Each wall is flat, endless, passes through zero and stands at right angles to its row. A trip goes straight from one point to another. List the walls that it crosses, first one first.

Walls:
(1): -0.75; -0.24; 0.61
(2): 0.62; 0.85; -0.47
(3): 0.05; 0.35; -0.37
(4): 0.50; -0.73; -0.29
(5): -0.79; -0.41; 0.89
Trips:
0.50; -0.32; 0.38 to -0.13; -0.12; -0.48 => 5, 3, 2
-0.16; -0.67; 0.34 to 0.23; -0.20; -0.64 => 1, 5, 3, 2
-0.05; -0.39; 0.66 to -0.31; 0.44; 0.63 => 4
0.18; 0.44; -0.39 to 0.54; -0.16; -0.12 => 4
-0.32; 0.60; 0.42 to 0.61; -0.21; -0.54 => 5, 1, 4
-0.35; -0.35; 0.47 to 0.19; -0.41; -0.06 => 4, 1, 5
0.07; 0.10; 0.58 to -0.11; 0.12; 0.26 => none
0.01; -0.42; 0.23 to -0.64; -0.30; -0.21 => 4
1.06; 0.00; -0.09 to -0.33; -0.11; -0.77 => none

Walls:
(1): -0.26; 0.08; 0.38; -0.43; -0.45; -0.28; -0.06; 0.38; 0.20
(2): 0.43; -0.30; -0.16; 0.18; -0.61; 0.14; 0.53; -0.39; 0.64
(3): -0.40; 0.14; 0.67; -0.30; -0.53; 0.17; 0.03; 0.11; 0.51
(4): -0.25; 0.40; -1.61; 0.37; -0.11; 0.72; -1.11; 0.16; 0.73
(5): 0.25; 0.58; -0.11; -0.31; 0.05; -0.32; -0.04; -0.70; -0.07
(6): 0.18; 0.36; 0.40; -0.13; 0.17; 0.62; -0.05; 0.02; 0.77
(7): -0.13; 0.91; 0.00; -0.64; -0.25; 0.68; 0.14; -0.38; -0.89
Trips:
0.44; 0.49; -0.58; 0.31; 0.59; -0.50; 0.23; -0.15; -0.45 to 0.34; -0.12; -0.77; -0.23; -0.24; 0.01; -0.38; -0.59; 0.09 => 2
0.07; 0.96; -0.39; -0.34; -0.84; -0.48; -0.22; -0.38; 0.33 to 0.85; 0.27; 0.81; -0.37; 0.28; -0.26; 0.18; 0.03; -0.47 => 4, 2, 3
-0.25; 0.72; 0.06; 0.08; 0.30; -0.05; -0.50; 0.38; 0.16 to 0.49; -0.30; -0.49; 0.21; -0.10; 0.37; 0.12; 0.04; 0.48 => 7, 5, 1, 3, 2
0.19; 0.01; -0.19; 0.26; 0.67; 0.64; -0.31; 0.50; -0.06 to 0.25; 0.04; 0.23; 0.19; 0.22; 0.26; -0.84; -0.13; 0.45 => 3, 5
-0.65; -0.02; 0.09; 0.97; -0.47; -0.25; 1.20; 0.08; 0.51 to -0.16; 0.55; 0.32; 0.05; 0.39; -0.17; -0.41; -0.03; 0.04 => 6, 2, 5, 7, 4

Walls:
(1): 0.42; -0.05; 0.99; -0.34; 0.15; -0.40; 1.07; -0.68; 0.03; -0.31; -0.16; -0.11; 0.54; -0.54; 0.50; 0.10; 0.06; -0.17; 0.05; -0.60
(2): -0.72; 0.05; 0.19; -0.01; -0.48; -0.81; -0.65; 1.01; 0.09; -0.02; -0.23; 0.28; 0.34; 0.33; 0.19; 0.85; 0.51; 0.38; -0.72; 0.52
(3): 0.16; 0.49; 0.28; -0.87; -0.50; 0.09; -0.56; -0.15; 0.64; 0.43; -0.13; -0.62; 0.68; -0.19; 0.58; -0.37; 0.11; 0.08; 0.54; -0.28
(4): -0.04; 0.55; -0.23; 0.47; -0.29; 0.85; -0.61; 0.21; 0.00; -0.38; 0.22; -0.04; 0.51; -0.18; 0.14; -0.03; -0.84; 0.54; 0.03; 0.79
(5): 0.02; -0.56; 0.25; 0.14; -0.39; 0.10; -0.67; 0.31; 0.41; 0.46; -0.44; 0.14; 0.10; -0.15; 0.06; -0.31; 0.08; 0.00; 0.26; -0.10
(6): 0.70; -0.82; 0.01; -0.52; 0.31; 0.11; 0.24; 0.68; -0.04; -0.45; 0.30; -0.89; 0.38; -0.42; 0.19; -0.47; -0.06; -0.27; 0.00; 0.63
(7): 0.47; -0.46; 0.53; -0.16; -0.15; 0.45; 0.01; -0.18; 0.24; -0.76; 0.08; -0.41; -0.20; -0.06; -0.18; -1.12; -0.51; -0.30; -0.07; -0.54
(8): -0.06; 0.27; 0.11; 0.46; 0.27; 0.82; 0.01; -0.04; -0.58; -0.01; -0.08; -0.20; 0.29; 0.33; -0.53; 0.03; -0.61; 1.30; 0.07; 0.14
(9): -0.52; -0.08; -0.13; -0.38; 0.07; -0.30; -0.28; -0.14; -0.15; -0.59; 0.50; 0.12; 0.62; 0.08; -0.55; 0.17; 0.13; 0.67; -0.04; -0.58
(10): -0.49; -0.64; 0.08; -0.19; -0.24; -0.18; -0.03; 0.52; -0.50; -0.01; 0.62; -0.04; -0.22; -0.21; -0.20; -0.12; 0.07; 0.46; 0.14; -0.23
Trips:
0.20; -0.06; 0.14; -0.15; 0.34; 0.66; -0.55; 0.50; -0.14; 0.57; 0.87; -0.42; 0.03; -0.17; 0.25; 0.08; -0.25; 0.39; -0.02; 0.27 to -0.08; -0.72; 0.02; -0.76; 0.16; -0.26; -0.31; 0.11; 0.12; 0.19; 0.71; -0.20; -0.43; -0.70; 0.31; 0.38; -0.49; 0.06; -0.35; -0.65 => 9, 7, 8, 4, 1
-0.25; -0.29; -0.28; 0.50; 0.26; 0.75; -0.08; 0.53; -0.42; -0.24; 0.75; 0.25; -0.24; -0.37; 0.47; 0.19; 0.04; 1.08; 0.19; -0.15 to -0.72; -0.35; 0.37; -0.54; 0.00; -0.68; -0.53; 0.05; -0.51; 0.48; 0.02; -0.35; -0.52; 0.53; 0.33; -0.21; -0.09; 0.59; -0.03; -0.21 => 6, 5, 4, 3
0.36; 0.72; 0.11; 0.88; 0.60; -0.12; 0.40; 0.21; 0.25; -0.62; 0.18; -0.36; 0.27; -0.06; -1.31; -0.09; -0.59; 0.53; -0.08; -0.03 to 0.09; 0.45; 0.10; 0.12; -0.01; -0.59; -0.22; -0.10; -0.02; -0.65; -0.25; -0.15; 0.98; 0.14; -0.64; 0.35; -0.64; 0.68; -0.49; 0.13 => 1, 6, 2, 7
0.33; -0.55; 0.42; 0.18; -0.04; 0.66; -0.54; -0.16; 0.21; 0.00; 0.63; 0.56; 0.52; -0.14; 0.50; -0.31; -0.08; -0.56; 0.01; 0.28 to 0.07; -0.30; -0.11; -0.01; 0.01; -0.80; 0.10; 0.12; 0.14; -0.45; -0.02; 0.10; 0.21; 0.60; -0.01; 0.10; 0.31; -1.00; -0.60; 0.83 => 2, 3, 1, 4, 5, 7
